Each row of a before or after table is a point. One or more steps were done to the points. Then noise was added and the rows were shuffled. The steps act on columns, c1 being the first. What was done? A step turns or swaps two columns, mirrors them in a line or flattens them onto one, adds a multiple of one to another, or multiplies or shifts one. Angles are multiples of 10 degrees, from the lower column toward the higher: turns from -170 to 170, lines from 10 to 170 but not 90. Use the fewest steps. Two steps may share a column if one is a turn and the other turns, adds or multiplies; they go together, in the order done. Otherwise the lowest column goes first.

Before (14 x 2):
[[-0.22  0.49]
 [ 0.84  0.67]
 [ 0.04  0.45]
 [ 0.46  0.49]
 [ 0.30  0.62]
 [-0.48  0.04]
 [ 0.23  0.73]
 [ 0.63  0.22]
 [ 0.04  0.62]
 [ 0.07 -0.20]
 [-0.03  0.39]
 [ 0.65 -0.93]
 [ 0.10  0.58]
 [-0.29  0.04]]
After (14 x 2):
[[-0.01 -1.83]
 [ 0.04  0.90]
 [-0.03  0.98]
 [ 0.00  1.34]
 [-0.02  0.05]
 [ 0.00  1.42]
 [-0.03  0.46]
 [-0.08  0.97]
 [ 0.08  1.22]
 [-0.03  0.78]
 [ 0.05  1.17]
 [-0.03  0.12]
 [ 0.00  1.22]
 [-0.03 -0.38]]
Steps: multiply c1 by 0; multiply c2 by 2

Before (12 x 4):
[[ 0.06  0.10  0.31 -0.56]
 [ 0.09  0.06  0.33  0.16]
 [ 0.67 -0.04  0.57 -0.04]
 [-0.08  0.11  0.56  0.04]
 [ 0.37 -1.19 -0.53  0.03]
 [ 1.15 -0.66  0.19  0.15]
 [ 0.93  0.11 -0.18 -0.27]
 [-0.22 -0.01 -0.27 -0.43]
 [ 0.15  0.02  0.41 -0.26]
 [-0.17 -1.36 -0.06  0.57]
 [-0.08 -0.08 -0.24 -0.17]
 [-0.04 -0.24 -0.01 -0.41]]
After, 12 rows:
[[-0.23 -1.33  0.28  0.56]
 [-0.05  0.16  0.91 -0.03]
 [ 1.16 -0.68  0.49  0.14]
 [ 0.40 -1.15 -0.22  0.09]
 [-0.17 -0.07  0.04 -0.16]
 [ 0.11  0.05  0.75 -0.26]
 [ 0.09  0.08  0.60  0.17]
 [ 0.63 -0.01  0.88 -0.09]
 [-0.05 -0.24  0.23 -0.42]
 [ 0.93  0.13  0.15 -0.24]
 [-0.28  0.03 -0.03 -0.40]
 [ 0.05  0.04  0.58 -0.54]]
Steps: shift c3 by 0.30

Before (11 x 9):
[[-0.35  0.09 -0.84 -0.03 -0.21 -0.14 -0.31  0.30  0.65]
 [ 0.34 -0.10  0.10  0.52  0.03 -0.03 -0.47 -0.03 -0.56]
 [-0.95  0.21 -0.39 -0.18  0.02 -0.56 -0.02  0.00 -0.61]
 [ 0.23  0.40  0.21  0.67  0.07 -0.14 -0.02 -0.15  0.29]
 [-0.25  0.49 -0.01 -0.55 -0.07 -0.10 -0.45  0.10  0.26]
 [-0.30  0.39 -1.21 -0.23  0.36  0.66  0.68 -0.35  0.58]
 [-0.16  0.99  0.09  0.53  0.99  0.30 -0.60 -0.38 -0.58]
 [-0.47  0.01 -0.02  0.65  0.65  0.65 -0.41 -0.39 -0.42]
 [-0.58  0.22  0.23 -0.16  0.42  0.59 -0.27  0.61  0.18]
 [-0.13 -0.14  0.05  0.05  0.60 -0.20 -0.36 -0.46  0.51]
 [ 0.39 -0.06 -0.87  0.74  0.48 -0.79 -0.03 -0.11 -0.34]]
After, 11 rows:
[[-0.19 -0.16 -0.15  0.04  0.64 -0.49 -0.61 -0.31 -0.40]
 [ 0.01 -0.09 -1.12  0.21  0.37 -0.84  0.41 -0.10  0.59]
 [ 0.20 -0.28  0.03 -0.01  0.58  0.31 -0.28 -0.39  0.52]
 [-0.04  0.16 -0.81  0.12 -0.23  0.24 -0.24  0.25  0.64]
 [-0.66  0.05 -0.34  0.07  0.02  0.52  0.16  0.07 -0.60]
 [ 0.65 -0.05  0.01 -0.01  0.04  0.20 -0.42 -0.08 -0.55]
 [ 0.16  0.07 -0.02  0.02  1.03 -0.10 -0.67  0.13 -0.59]
 [-0.27  0.34  0.24 -0.05  0.41 -0.45 -0.48  0.55  0.17]
 [ 0.56  0.04  0.08 -0.03  0.06  0.15  0.05  0.05  0.32]
 [ 0.71 -0.08 -0.95  0.18  0.47  0.75  0.21 -0.08 -0.33]
 [ 0.05  0.13  0.08  0.00 -0.07  0.26 -0.38  0.32  0.24]]
Steps: shift c1 by 0.30; flatten c2 and c8 onto the line at 60 degrees; flatten c3 and c4 onto the line at 170 degrees; mirror c6 and c7 in the line at 100 degrees

Before, 9 rows:
[[ 0.22  0.01  0.21 -0.62  0.15  0.43 -0.47  0.10 -0.07  0.66 -0.24  0.37
  -0.57  0.10]
 [ 0.33 -0.17  0.45 -0.77 -0.24  0.34 -0.62 -0.05 -0.24 -0.38 -0.11 -0.33
  -0.53 -0.06]
 [-0.02 -0.26 -0.52  0.20  0.10 -0.69 -0.21  0.15  0.38  0.83  0.68 -0.30
   0.25  0.22]
 [ 0.13  0.17 -0.17 -0.11  0.32 -0.17  0.68  0.77  1.02 -0.07  0.99  0.65
  -0.49  0.71]
 [ 0.29 -0.14  0.33 -0.41  0.25  0.73  0.34  0.05 -0.24  0.24 -0.36 -0.36
  -0.24 -0.02]
 [-0.35  0.11  0.75 -0.43 -0.17  0.33  0.36 -0.17  0.07  0.07 -0.26  0.08
  -0.10  0.61]
 [ 0.09 -0.26  0.01 -0.55 -0.03  0.53 -0.61 -0.45  0.44 -0.33 -0.62 -0.28
   0.21 -0.18]
 [-0.33  0.29 -0.91  0.43  0.03 -0.84  0.16  0.15  1.08  0.14  0.45 -0.47
  -0.60  0.45]
 [-0.19 -0.01 -0.17  0.00  0.33 -0.12  0.66 -0.15  0.14 -0.08  0.66  0.88
  -0.45  0.46]]
After (9 x 14):
[[ 0.21  0.08  0.22 -0.62  0.19  0.42 -0.52 -0.23 -0.09  0.67  0.07  0.35
  -0.57  0.10]
 [ 0.32 -0.06  0.46 -0.76 -0.25  0.33 -0.60 -0.03 -0.20 -0.41  0.08 -0.30
  -0.54 -0.05]
 [-0.01 -0.16 -0.56  0.19  0.13 -0.72 -0.18  0.45  0.36  0.83 -0.53 -0.35
   0.22  0.20]
 [-0.17  0.11 -0.16 -0.01  0.33 -0.13  0.69  0.60  0.14 -0.07 -0.29  0.90
  -0.44  0.42]
 [ 0.14  0.29 -0.20 -0.10  0.33 -0.18  0.66  0.24  1.01 -0.12 -1.22  0.65
  -0.49  0.73]
 [-0.37  0.17  0.74 -0.42 -0.15  0.30  0.37 -0.12  0.05  0.08  0.28  0.08
  -0.09  0.59]
 [-0.35  0.33 -0.92  0.41  0.02 -0.87  0.16  0.26  1.09  0.14 -0.45 -0.46
  -0.57  0.45]
 [ 0.30 -0.07  0.33 -0.44  0.29  0.74  0.37 -0.29 -0.23  0.22  0.22 -0.31
  -0.26 -0.07]
 [ 0.07 -0.21  0.00 -0.56 -0.04  0.50 -0.65 -0.20  0.44 -0.31  0.78 -0.26
   0.24 -0.20]]
Steps: shift c2 by 0.10; turn c8 and c11 by -130 degrees
